Every row gives one point. Each copy is the shape, with its points in the same order, turned, moved and blurred by noise. Some copies are also mirrored. Which?
In the rows, 128 means zero.

Shape (6 x 3)
[[107 155 139]
 [135 155  84]
 [156 198 135]
 [ 86 124 102]
 [106 131 129]
 [186  60 119]]
Copy 1 (6 x 3)
[[111 158 146]
 [138 167  94]
 [147 213 150]
 [ 98 125 106]
 [116 133 134]
 [214  88 128]]
Copy 1 is: only turned
Copy 2 (6 x 3)
[[139 116 132]
 [148 151  79]
 [180 157 147]
 [123  98  92]
 [119 106 128]
 [ 57 198 101]]
Copy 2 is: mirrored

Shape (8 x 4)
[[164 145 108 154]
 [127 132 138  96]
 [136  77 127 189]
 [ 94 116 115  95]
 [153 181 116 192]
 [143 178 165  92]
 [ 85  95 156 191]
 [104  89 131 116]]
Copy 1 (8 x 4)
[[138  99 147 134]
 [156 163 126 108]
 [ 83 103  90 157]
 [124 172 124  84]
 [124  94 187 169]
 [190 181 155 140]
 [ 61 155 104 170]
 [118 165  95 110]]
Copy 1 is: mirrored
Copy 2 (8 x 4)
[[132 179  95 124]
 [144 127 141 104]
 [101 118  78 182]
 [135  93 118  84]
 [ 81 204  96 123]
 [136 166 179  83]
 [ 55  96 109 158]
 [134  91 118 120]]
Copy 2 is: only turned
Copy 3 (8 x 4)
[[157 100 118 131]
 [113 159 109 134]
 [108  51 113 173]
 [ 79 145  89 120]
 [165  76 168 112]
 [136 186 143 133]
 [ 57  71 154 166]
 [ 76 120  92 152]]
Copy 3 is: mirrored
Copy 4 (8 x 4)
[[110 162 111 146]
 [136 108 148 109]
 [119  99  82 196]
 [136  89 115  90]
 [144 198  97 165]
 [152 149 186 110]
 [179  84  82 183]
 [133  73 113 125]]
Copy 4 is: mirrored

Shape (13 x 8)
[[ 79 146  87 144  62 123 131 164]
 [ 60 161 170 139 101 129 156 119]
 [170 167 132 122 163 133 144 151]
 [ 88 103 151  89 101 119 167 135]
 [121 101 170 120 118 163  72 182]
 [ 50  57  67 114 162  92 135 148]
 [119 157 115 119 155  92 128 100]
 [140 125 150 113 122 158 159 198]
 [149  76 155 179 163 122  97 136]
 [126 130 147 135 105 171 144 114]
 [127 173 143 120 177 114 123 107]
 [126  81 172 113 129 160 107  58]
 [145  77 176 130 112 141 145 158]]
Copy 1 (13 x 8)
[[ 59 175 115 134  86 128 124 124]
 [118 152 162  90  93 103 150  66]
 [131 129 148 112 170 144 169 164]
 [147 126 117 106  63 140 135 104]
 [140 133 191 140 121 146  71 158]
 [113  82 124 222  56 150 163 121]
 [148 136 132 148 137  97 187 129]
 [111 119 152  85 119 172 125 158]
 [138  79 157 168 179 130 101 119]
 [138 158 137 115 137 157 127  94]
 [167 143 157 132 152  99 194 133]
 [212 144 128 145 142 141 109  69]
 [141  96 139  97 136 156  88 123]]
Copy 1 is: mirrored
Copy 2 (13 x 8)
[[132 169  35 133 115 133 153 140]
 [137 186 119 167  90  91 181 115]
 [136 142 165 130 166 160 121 129]
 [162 117 104 164 105 100 170 132]
 [179 147 120 159  66 187  88 131]
 [105  61  59 208 130  94 119 144]
 [122 128 129 126 140  82 109 114]
 [173 144 133 154 129 177 167 153]
 [ 99 104 144 160  90 175  94  90]
 [162 155 127 141 115 141 158  77]
 [124 148 165 138 153  95 108 111]
 [172 102 147 162  91 106 119  38]
 [160  97 130 157  80 178 161 112]]
Copy 2 is: mirrored
Copy 3 (13 x 8)
[[ 88 182  85 154 106 106 167 155]
 [107 155 169 112 127  96 180 185]
 [158 160 106  70 119 135 104 109]
 [ 66 146 147 123 163 143 166 151]
 [132 154 111 147 140 181  81 199]
 [  7 102  82 123 159  90 105 137]
 [115 143 138  99 122  79 111 105]
 [129 155  90  93 144 182 140 163]
 [160  82 104 142 171 127  80 152]
 [133 125 145 132 104 154 153 145]
 [138 140 151  81 122  92  97 119]
 [120  94 202 162 115 152  94 129]
 [125 117 118 133 174 187 126 154]]
Copy 3 is: mirrored

Shape (17 x 11)
[[107  81  95 117 177 140 100  85  95  89 100]
 [139  87 124 134 156  92 153  94 105  73  93]
 [121 107  98  69 152  98 135  93 105  88  43]
 [100  67 112  84 176  91 177 113  97 121 111]
 [ 68 123 152 133 183 108  98 129 141 114 111]
 [118 107 101 116 110 145  82 175 174 140 189]
 [149 177  83 131  80 137 108 159  97 133 164]
 [141  97 111 135 122 165  77 206 130 114 181]
 [178 139 102 129 150 142  93 171  93 139 156]
 [163 122 120  90 105 135  80 175  92 111 126]
 [180 133 136 110  94 140 116 163  54 123 171]
 [126 110 136 151  96 196  73 171 147 195 145]
 [112  81 147 157 112 113  50 188 168 161 152]
 [171 142 130  77 165 144 150 146 102  93 115]
 [162 111 128 150 114 152  82 139 183 143 146]
 [130  91  79 114 204  79 149 116 101 111  47]
 [151 132 100 126 119 156 162 178  74  75  95]]
Copy 1 (17 x 11)
[[ 95 117  73 161  89 112 145  99  91 126 165]
 [144  94 106 148 112 131 152 112  68  76 143]
 [ 96 135  93 106 128 108 169 112  32 105 139]
 [151  72  97 133 146  90 149 106  51 139 168]
 [131 113 102 172 127 123 124  72  98 158  82]
 [167 118 122  92  83  87 113 112 195 182 109]
 [110 120 157  89 126 122 102 181 184 139 126]
 [151 110 122 115 100 111 153 107 228 163 133]
 [132 137 111 124 152 117 125 144 197 127 153]
 [119 143 126 107 129 107 185 152 170 136 128]
 [138 120 162 136 142 111 164 194 185 129 158]
 [165 161 120 116  95 163 123 135 197 227 132]
 [190 116  80 128  92 132 144 119 191 195  67]
 [130 149 153 122 162  99 158 104 119 101 165]
 [184 166 113 109  78 137 113 119 173 147 113]
 [119 103  49 113 166 131 143  89  52  92 157]
 [100 100 161  93 143 159 173 118 140 104 169]]
Copy 1 is: mirrored
Copy 2 (17 x 11)
[[137 104 150  64 166  91 116 142  97  58 153]
 [148  99 141 110 115 122 125 187  87  69 157]
 [163  85 122  63 137 145 159 174 110  54 108]
 [132 136 177  80 101 144 167 150 108  49 153]
 [172 148 187 100 138  96  95 142 148 105 116]
 [105 209 121 111 179 125 118 102 131 166 153]
 [134 148  84 158 159 130 136  63  75 141 122]
 [ 96 202 141 120 194 136  89 108  73 154 143]
 [123 125 147 137 180 161 107  81  73 142 145]
 [124 141 115  93 164 162 113 113  58 148 106]
 [107 138 113 126 119 163 105  75  32 143 129]
 [ 45 162 144 129 178 102 100  83 130 176  98]
 [104 188 173 115 168  95 115 142 121 210 123]
 [137 116 127 111 138 201  93 119  95  76 129]
 [ 87 143 117 131 174 119  96 134 140 175 148]
 [164  78 185 102 160 148 174 178 108  49 138]
 [120 140 111 153 157 164 114 137  47  61  99]]
Copy 2 is: only turned
Copy 3 (17 x 11)
[[152  96  56 136 129 145 122 123  67 100 163]
 [115 102  67 168 125 126  88 113  79 109  99]
 [153  94  37 122 143 172 119 106  96 100  71]
 [129  63  76 127 122 108 149 131  57 125  80]
 [ 98 101  92 123 173 152 127 116  98 174 161]
 [126 130 191  72 147 109 128 112 124 103 170]
 [166 212 135  78 127  91  89 123 135 126 139]
 [116 138 167  83 138  88 102 160 132  87 194]
 [169 148 123 111 133  76 101 162 150 116 161]
 [155 148 118  82 153 130  81 165 139  96 130]
 [162 181 141  96 120  98  66 194 112 116 116]
 [131 142 193  90  89 145 132 153 166 142 195]
 [101  88 185  80 130 138  73 119 141 136 193]
 [152 141  81 151 165 112 137 173 132 105  90]
 [143 131 179 133 132 143 107 107 156 112 173]
 [143  54  15 141 124 116 116  97 118 112 105]
 [108 180  66 111 112 101 103 161 139  88  99]]
Copy 3 is: only turned
Copy 4 (17 x 11)
[[127 116 134 161 167 184 103  70 191 150  97]
 [129  94 123 172 197 149 149  72 145 124 123]
 [164 134 104 144 171 183 182  78 169 154 115]
 [ 86 115 135 143 166 170 162  69 165 161 170]
 [117  73 153 120  96 141 129  80 171 121  99]
 [102 132 111 131  87 128  51 153 175  82 160]
 [114 170 104 155 122 113  76 178 103 127 111]
 [ 74 153 122 178 100 121  62 151 181  68 122]
 [113 178 152 177 128  93  84 142 160 123 115]
 [112 197 108 156 127 127 115 130 158  86 104]
 [ 78 209 134 158 161 108  96 137 110  96 112]
 [125 166 171 163  53 160  44 132 136  67 141]
 [113 123 123 150  49 108  65  89 159  50 147]
 [118 160 160 149 180 135 161 149 172 118 117]
 [161 126 147 156 111 126  58 132 157  60 148]
 [150 108 131 194 158 148 184  65 184 183 134]
 [100 150 121 209 160 160 157 161 133 114  97]]
Copy 4 is: mirrored

Shape (18 x 12)
[[ 75 136  60  99 104 135 150 180  99 148 102 116]
 [166 100 112 208 108  97 122 121 176 116 136 182]
 [109 158 104  91 131 162 139 172  77 123 105 150]
 [154 102 128 176 127 116 135  91 162 108  64 159]
 [136  75 131  97 193 114 154 138 128 172 108 111]
 [142  92 160 140 136  70 105  93 158 156  89 136]
 [ 66 141 163 146 134 112 149  97 103  43 192  85]
 [105 145 107  62  70 125 140 190  88 125 123 129]
 [165 118  79 164 126  88 113 104 113  55 148 121]
 [125 122 137 130 148 120 127 157  99 150 119  71]
 [101 166 125 157 170  79 113  85  86  80 174 114]
 [132 105 156 111 177 131 102 164 178 138  95 101]
 [ 99  57 148  99 129 136 104 162 102 145  74 118]
 [172  80 186 154 162 131  89 111 144 177 121  89]
 [156 159  82 132 106  99 144  87 125  75 152 122]
 [171  97  80 159 141  98 100  78 171 106 141 192]
 [101 152 107 151  99 136 112  62 114  77 190  88]
 [137  83 141 149 171  96  81 126 174 156  70 125]]
Copy 1 (18 x 12)
[[122 116  58  70 133 127 173 165 110 125  79 182]
 [ 91 154 113 206 168 106 178  90 164 101 155 109]
 [119 148  85 112 133 140 124 161  78 109 106 195]
 [ 79 122 152 157 192 133 170  68 116  83 126 112]
 [107 109 133 109 211 144 116 137 122 191  95 153]
 [ 85 148 179 143 197 104 166 107 119 150  96  92]
 [ 49  95 102 155  80 108  61 165  99 123 117  79]
 [149 128  72 119 115 131 167 188  62 142  86 145]
 [102 122  55 181 149  83 104  95 123  90 115 101]
 [ 94 158  88 102 161 137 115 128 110 174  96 127]
 [ 55 150 101 156 130  63  50 149 126 115  81 108]
 [126 129 148  78 200 142 122 127 129 160 153 107]
 [108 113 129  85 166 115 165 113  53 200 128 156]
 [116 170 161 128 170 147 110  70 135 204 116  94]
 [115 111  86 174 142 108 102 134 128  66  68  96]
 [132 129 139 205 180  75 138  82 162  87 118 134]
 [106 109 101 153  67  94  77 113 136  92  80  89]
 [ 96 148 164  93 220  97 150  92 137 157 143 107]]
Copy 1 is: mirrored
Copy 2 (18 x 12)
[[143 189 112  95  83 181 140 170  66 117 124 144]
 [138  90 147 170 106  55  94 109 108 127  82 192]
 [152 163 120  49 122 154 151 157  94 116 156 166]
 [149  88 144 139  90 117 131  86 154 113  88 184]
 [107  86  62 119 108 155 170 166 140 129 110 135]
 [ 95  72 121 126 113 138 117  86 138 123  65 136]
 [ 96  86 206  74  75 122  85 174 124 185 182 108]
 [142 204 122  49 134 161 131 148  79 159 114 141]
 [177 116 162 117  81  59  81 141 138 132 117 110]
 [138  96 110 112 134 175 117 169 112 136 129 117]
 [120  71 194  78  88  93 105 162 108 110 148  80]
 [ 81 112 101 127 138 166 110 167 169 117 100 171]
 [110 117  55  81 101 190 104 119 119 142 113 163]
 [103  45  81 152 172 155 105 116 151 135 120 133]
 [162 142 188 111  96  78 127 127 136 143 124 100]
 [126 110 127 146  97  35 122 101 140  98 102 146]
 [123 126 199 121  87 104  88 118 116 156 192  89]
 [ 93  73  93 143 111 148 100 118 161  88  78 156]]
Copy 2 is: only turned

Shape (17 x 12)
[[163 167 150 164  69  54 177 130 103  42  52 143]
 [110  95 104 106 120 136  98  94 187 139 151 170]
 [137  86  74 112  91 146 170 109 117 124 159 148]
 [139  94 146 129  77 148 116 129 136 102 111 164]
 [137 180  94 136 150  94 130 151  93  86  97 141]
 [122 110  97 157 112 145 166 139 152  99 116  99]
 [134 107 150  87  91 143 123 143 140 142 156 149]
 [166 111 107 164 117 138 148  97 134 147 154  89]
 [171  57  94  84 133 149 114 130 175 123 172 140]
 [115  93 104  84  98 121 110 112 158 105 146 144]
 [106  75 117 130 142 107 151 103 117 156 143 107]
 [151  86 116 111  76 112  72 104 135 111 149 180]
 [145 137 108 161 174 149 196  75  95 135  86 119]
 [120 165  68 177 139 121 153 114  85 168  74 120]
 [109 111 110 139 139 149 132 118 148 112 205 152]
 [106 146  96 174 157 127 122 116  53  96  73 112]
 [117 121 116  83 103 166 124  83 155 105 179  92]]
Copy 1 (17 x 12)
[[107  40 148 107 177 117 141  57  74  48  57  87]
 [118 183 105  67  91 126 165 128 146 135 127 139]
 [136 171 139 126 126 128 171 163 100 142  91  88]
 [107 120 160  66 131 118 130 124 119 119 127  91]
 [101  97  78 147 134 167 128  75  71 102 104 100]
 [169 133 111 117 130 134 138 142  99  74 125  89]
 [ 99 164 160  99 145 135 134 135 119 130 154 129]
 [172 146 134 148  94  99 115 147  89 111 114 127]
 [125 169 149 128  77 142 173 152 174 130 149 118]
 [117 163 136  80 114 169 171 130 136 121 111 130]
 [160 146  98 135 147 133 120 168 130 132  94 151]
 [100 123 165  68  94 140 160 110 130 164 111 131]
 [124 143  64 164 123  87  84 141  89  90  64  88]
 [166 139  53 143 145 120  85  86  62 135  80  89]
 [112 155  98 110 100 129 177 174  83 126 148 141]
 [131  79  55 127 121 161  72 119  65 118  76  84]
 [125 193 150 102  89 164 136 166  90  86 118 145]]
Copy 1 is: mirrored
Copy 2 (17 x 12)
[[200 170 191  83  87 171 177 134 161 110   7 114]
 [ 96 146 119  99 102 176 141  88 119 147 191 122]
 [ 96 120 116 126  97 118 117  73 132 163 101 122]
 [124 168 149 122 112 173 142 105 172 173 129 128]
 [146 159 120 131 108 160 159 170 105  95  60  96]
 [137 135 162 141 107 137 154 112  87 168  93 157]
 [ 97 105 151 140 116 180 130 106 164 149 145 109]
 [154 114 155 134 150 102 144  78  93 149 125 113]
 [ 59 104 118 121 140 152 173  81 131 187 156 109]
 [105 115 117 106  79 164 162  99 145 156 144 119]
 [111 112 145 122 116 102 150 106 119 103 142 165]
 [119 161 122 101  98 146 162 101 177 154 161  74]
 [154 154 121 115 176 114 120 104  89  95  73 173]
 [155 179 130 172 121 122 132 103  70  65  85 132]
 [ 99 119 130 106 116 132 107 138  99 170 154 116]
 [187 186 103 153 116 110 150 168 111  99  82 149]
 [150  75  99 125 111 167 134 102 123 181 162 130]]
Copy 2 is: only turned
Copy 3 (17 x 12)
[[198  25  90  64 102 207 153 126 111 165 167  92]
 [133 150 106 149 152  96 116 110 121  99 149 187]
 [129 151 108 110  68 117 107  88 139  97 163 134]
 [121  87  74 148 110 147 131 117 127 104 145 134]
 [160 124 113  75 126 169 125 128 114 185 101  99]
 [158 111 157 135  78 149 132 115 149 128 129 138]
 [107 137  88 140 122 122 127 154 133  79 156 117]
 [108 109 170 110  90  87 152  95 133 125 142 116]
 [137 181  98 165 124  82 158  95 160  89 149 138]
 [142 149  92 147 134 119 114 120 151 118 179 151]
 [134 138 166 149 100  93 104 111  91 115 157 104]
 [110 122  47 139 143 103 128 105 120 133 174 147]
 [143 100 185  81 102 143 102  54 104 107  94  97]
 [143  92 162  64  86 114  71 112 106 163  78 117]
 [103 183 135 132 106 138 147 124 108 114 151 161]
 [130  98 151 110 100 172  78  87  98 199  95  84]
 [ 91 154 151 133 136 137 119 106 183 109 187 138]]
Copy 3 is: only turned
